Each row is a point. Examples show where two turns around zero, p and q, send a point. Write where each new point lands after one turn and then the other. Backwards means that the second turn is done in reverse. Each puzzle has new turns, and all numbers are rounded.

Turn p:
[-0.10  0.36] -> [0.07 0.37]
[-0.17 -0.14] -> [-0.21 -0.05]
[ 0.26 -0.22] -> [ 0.14 -0.31]
Turn q:
[ 0.22 -0.19] -> [-0.29 -0.01]
[-0.08  0.50] -> [ 0.40 -0.31]
[0.21 0.02] -> [-0.14 -0.16]
[-0.16 -0.21] -> [-0.03  0.26]
[-0.19 -0.12] -> [0.06 0.22]
Where do these land?
q, then p: [ 0.31 -0.25] -> [-0.37  0.15]
p, then q: [-0.08 -0.03] -> [0.07 0.05]
q, then p backwards: [-0.15 -0.15] -> [-0.09  0.19]
q, then p: [-0.07  0.43] -> [ 0.19 -0.39]

Turn p:
[-0.16 -0.30  0.34] -> [-0.09  0.45  0.14]
[ 0.22 -0.04 -0.22] -> [ 0.17 -0.22  0.14]
[ 0.07 -0.21  0.45] -> [0.15 0.48 0.03]
[ 0.06  0.19 -0.04] -> [ 0.05 -0.12 -0.16]
[-0.24  0.24 -0.26] -> [-0.28 -0.29 -0.15]
[ 0.04  0.12 -0.27] -> [-0.01 -0.30 -0.01]
Turn q:
[-0.23 -0.24  0.26] -> [ 0.27 -0.32  0.04]
[ 0.28 -0.02  0.14] -> [-0.17 -0.10 -0.24]
[ 0.11  0.41 -0.27] -> [-0.14  0.48 -0.04]
[-0.16 -0.14 -0.13] -> [ 0.04 -0.05  0.24]
Where do these land?
q, then p: [-0.51  0.00 -0.15] -> [ 0.42  0.25 -0.21]
q, then p backwards: [ 0.33 -0.12 -0.06] -> [-0.32  0.11 -0.12]
q, then p backwards: [-0.01  0.20 -0.13] -> [-0.06 -0.10  0.21]
p, then q: [ 0.27 -0.05  0.29] -> [-0.24  0.20 -0.25]
p, then q: [-0.22  0.09 -0.28] -> [ 0.17 -0.20  0.25]
q, then p: [ 0.14 -0.12  0.33] -> [-0.03 -0.14  0.35]

Turn p:
[-0.06 -0.15 -0.17 -0.31] -> [-0.01 -0.10 -0.31 -0.21]
[ 0.01 -0.06  0.27 -0.03] -> [-0.16  0.22  0.00  0.03]
[-0.15  0.30  0.24  0.22] -> [ 0.08  0.24  0.39 -0.02]
[0.26 0.32 0.10 0.08] -> [-0.20 -0.11  0.36  0.02]
[-0.06 -0.41 -0.44  0.04] -> [ 0.29 -0.24 -0.44  0.17]
Turn q:
[ 0.41  0.53  0.16 -0.18] -> [ 0.43  0.00 -0.57 -0.07]
[-0.14 -0.12  0.19 -0.09] -> [-0.07  0.24  0.08 -0.08]
[ 0.09 -0.21 -0.01  0.23] -> [ 0.11 -0.10  0.29  0.03]
[-0.15  0.13  0.02  0.06] -> [-0.06  0.08 -0.06  0.17]
[-0.20 -0.33 -0.35 -0.01] -> [-0.39 -0.22  0.26 -0.05]
Where do these land?
q, then p: [-0.21 -0.08  0.10  0.36] -> [-0.01  0.23  0.30  0.21]
p, then q: [-0.22 -0.04 -0.21 -0.02] -> [ 0.10 -0.20 -0.05 -0.20]
p, then q: [-0.20  0.00  0.16 -0.33] -> [-0.21 -0.01 -0.35 -0.09]
p, then q: [ 0.39  0.08 -0.41 -0.27] -> [-0.35  0.01  0.44 -0.28]
p, then q: [0.14 0.27 0.10 0.31] -> [0.25 0.33 0.14 0.09]
q, then p: [ 0.10 -0.23  0.27 -0.05] -> [-0.29  0.02  0.13 -0.19]

Turn p:
[ 0.16 -0.06 -0.17  0.03 -0.21 -0.30] -> [ 0.04 -0.21 -0.19  0.17  0.28 -0.08]
[ 0.23 -0.28  0.10  0.29 -0.02 -0.03] -> [-0.16 -0.23 -0.31  0.10 -0.16  0.15]
[-0.20  0.22 -0.18 -0.25  0.31  0.27] -> [ 0.23  0.14  0.47 -0.22 -0.05  0.08]
[-0.52  0.27 -0.08 -0.06  0.23  0.11] -> [ 0.00  0.27  0.34 -0.46  0.12  0.00]
[-0.01 -0.18 -0.03 -0.24 -0.18  0.09] -> [-0.07 -0.11  0.17  0.17 -0.06 -0.22]
[ 0.06  0.32 -0.12  0.25 -0.37 -0.11] -> [ 0.24  0.01 -0.39 -0.13  0.18 -0.28]
[ 0.27 -0.29  0.49 -0.03  0.24 -0.04] -> [-0.29  0.13 -0.09  0.38 -0.28  0.35]
Turn q:
[-0.30 -0.40 -0.15  0.01  0.19  0.23] -> [ 0.29  0.19 -0.28  0.35  0.21  0.03]
[ 0.29  0.35  0.15 -0.28 -0.09  0.04] -> [-0.06 -0.16  0.49 -0.13 -0.15  0.09]
[-0.39  0.02 -0.10  0.12 -0.34  0.06] -> [-0.33  0.06 -0.27  0.22 -0.01  0.26]
[ 0.32  0.27  0.31  0.10 -0.38  0.00] -> [-0.18 -0.37  0.12 -0.27 -0.38  0.17]
[-0.23 -0.36  0.20  0.09  0.34 -0.34] -> [ 0.08 -0.06 -0.28  0.19  0.15 -0.56]
[-0.01 -0.08 -0.33 -0.26  0.21 -0.20] -> [ 0.02  0.19  0.15 -0.04  0.44 -0.13]
[0.10 0.16 0.05 0.23 0.23 0.17] -> [ 0.17  0.20  0.01 -0.10 -0.30 -0.06]
[ 0.23  0.04 -0.12 -0.01 -0.16  0.04] -> [ 0.01 -0.06  0.06 -0.22  0.03  0.20]
Where do these land?
q, then p backwards: [ 0.00  0.10 -0.19 -0.20 -0.19  0.31] -> [ 0.08 -0.02  0.03 -0.10  0.43 -0.10]
q, then p: [ 0.26  0.01  0.02  0.39  0.23 -0.02] -> [ 0.24 -0.03  0.07  0.33  0.24 -0.20]
p, then q: [ 0.18 -0.16  0.34  0.27 -0.01 -0.01] -> [-0.17  0.23 -0.19  0.04  0.10  0.34]
q, then p: [ 0.27 -0.23  0.14  0.15  0.12 -0.31] -> [-0.06 -0.19  0.15  0.34  0.29  0.11]
q, then p: [-0.08  0.07 -0.24 -0.12 -0.22 -0.01] -> [-0.02  0.12  0.19 -0.23 -0.17  0.06]
p, then q: [0.49 0.14 0.21 0.02 0.20 0.01] -> [ 0.09  0.14 -0.10 -0.30 -0.23  0.40]
p, then q: [-0.55 -0.10 -0.22 -0.35  0.01  0.13] -> [-0.10 -0.36  0.16  0.34 -0.11 -0.46]
q, then p: [-0.56  0.17 -0.06 -0.17 -0.13 -0.10] -> [-0.16  0.14 -0.12 -0.58  0.06  0.05]

Turn p:
[ 0.39  0.38  0.07  0.16 -0.30 -0.21  0.17  0.11] -> [ 0.25  0.15  0.17 -0.18 -0.10  0.32 -0.30 -0.39]
[-0.40 -0.31  0.18  0.16  0.17 -0.16 -0.16 -0.25] -> [-0.15 -0.54  0.02  0.06  0.22 -0.09  0.24  0.15]
[ 0.15  0.40 -0.14 -0.18  0.15  0.09  0.07 -0.14] -> [ 0.21  0.13 -0.34 -0.07 -0.13 -0.05 -0.30  0.03]
[-0.06  0.17 -0.31  0.07 -0.14  0.07  0.11  0.07] -> [ 0.21  0.09  0.10  0.10 -0.31 -0.03 -0.06  0.06]
[ 0.31 -0.02 -0.18 -0.21 -0.21 -0.17  0.21 -0.04] -> [ 0.29  0.28 -0.12  0.02 -0.03  0.25  0.15 -0.17]
[-0.37 -0.50  0.14  0.05  0.23 -0.03 -0.65  0.01] -> [-0.57 -0.42 -0.03  0.08  0.13 -0.41  0.43 -0.04]
[ 0.08  0.04  0.16  0.06 -0.16  0.44  0.07 -0.10] -> [-0.18  0.15  0.06 -0.29 -0.12  0.16 -0.09  0.28]
[-0.44 -0.25  0.20 -0.22  0.16 -0.07 -0.15  0.17] -> [-0.37 -0.18 -0.04  0.41  0.23 -0.11  0.11  0.09]
[ 0.34  0.09 -0.10  0.11  0.11  0.05  0.32  0.16] -> [ 0.30  0.34  0.15 -0.14  0.11 -0.05 -0.16 -0.02]
Turn q:
[-0.18  0.21  0.11  0.21 -0.05  0.18  0.02  0.42] -> [-0.11 -0.11  0.08  0.07  0.09  0.22 -0.46  0.21]
[-0.45 -0.19 -0.13 -0.08  0.03 -0.05  0.09  0.05] -> [ 0.23  0.13 -0.23 -0.22  0.24 -0.02 -0.21 -0.08]
[ 0.11  0.37 -0.19 -0.14  0.18 -0.42 -0.10  0.04] -> [ 0.28 -0.47  0.12  0.16  0.18 -0.05  0.24  0.02]
[ 0.05 -0.20  0.56  0.25 -0.19  0.28  0.29 -0.21] -> [-0.19  0.46 -0.11  0.01 -0.52 -0.07 -0.15  0.32]
[ 0.15  0.21 -0.22 -0.46  0.03 -0.08 -0.28 -0.02] -> [-0.01 -0.20  0.30 -0.08  0.36 -0.09  0.37 -0.07]
[ 0.11  0.00  0.24  0.44  0.22  0.20  0.01 -0.44] -> [-0.21  0.03 -0.38  0.02 -0.47  0.22  0.21  0.19]
[ 0.16  0.22 -0.08  0.21 -0.25 -0.17 -0.12 -0.29] -> [ 0.09 -0.27  0.16 -0.15 -0.39  0.06  0.17 -0.05]
[-0.06 -0.14 -0.29 -0.14 -0.02  0.06  0.24  0.17] -> [-0.05  0.00 -0.08 -0.02  0.20 -0.26 -0.21 -0.24]
[ 0.11 -0.47 -0.01 -0.29  0.04  0.00 -0.15  0.29] -> [-0.01  0.41  0.15  0.21  0.32 -0.01  0.03 -0.30]
Where do these land?
p, then q: [-0.24  0.32 -0.10 -0.32  0.26 -0.35  0.33 -0.11] -> [-0.25 -0.21 -0.07  0.26 -0.18  0.36  0.11 -0.48]
p, then q: [ 0.29 -0.29  0.02 -0.18 -0.07  0.13 -0.16 -0.28] -> [-0.08 -0.16 -0.12 -0.15  0.26 -0.43 -0.10  0.00]
p, then q backwards: [ 0.04 -0.26  0.05  0.29  0.05 -0.40 -0.29 -0.24] -> [ 0.10  0.22 -0.53 -0.15  0.05 -0.16 -0.18 -0.20]
q, then p backwards: [-0.20  0.08  0.36  0.31  0.17  0.22 -0.33 -0.06] -> [-0.05  0.00  0.21 -0.26 -0.38  0.25  0.25 -0.28]
p, then q: [ 0.23 -0.31 -0.02 -0.30  0.05 -0.28  0.29  0.31] -> [-0.20 -0.41 -0.36  0.19 -0.19 -0.01  0.12  0.28]
p, then q: [-0.23 -0.07 -0.25  0.34 -0.06  0.09  0.36  0.08] -> [-0.03  0.18  0.29  0.42 -0.19  0.05 -0.14  0.18]
p, then q: [-0.01  0.20 -0.15 -0.31 -0.24  0.13 -0.39 -0.03] -> [ 0.07 -0.16  0.11 -0.50 -0.12 -0.06 -0.20 -0.19]
p, then q: [ 0.09  0.26  0.38  0.12 -0.29  0.13 -0.06  0.28] -> [-0.06  0.18  0.09 -0.39  0.10  0.31  0.11  0.32]
p, then q: [-0.02 -0.17 -0.24 -0.05 -0.26  0.21  0.11  0.05] -> [-0.08 -0.11  0.18  0.02 -0.12 -0.15 -0.30  0.20]
p, then q backwards: [ 0.06  0.24 -0.06  0.09  0.38  0.13  0.16  0.00] -> [-0.30  0.02  0.06 -0.12 -0.11 -0.08  0.34  0.13]
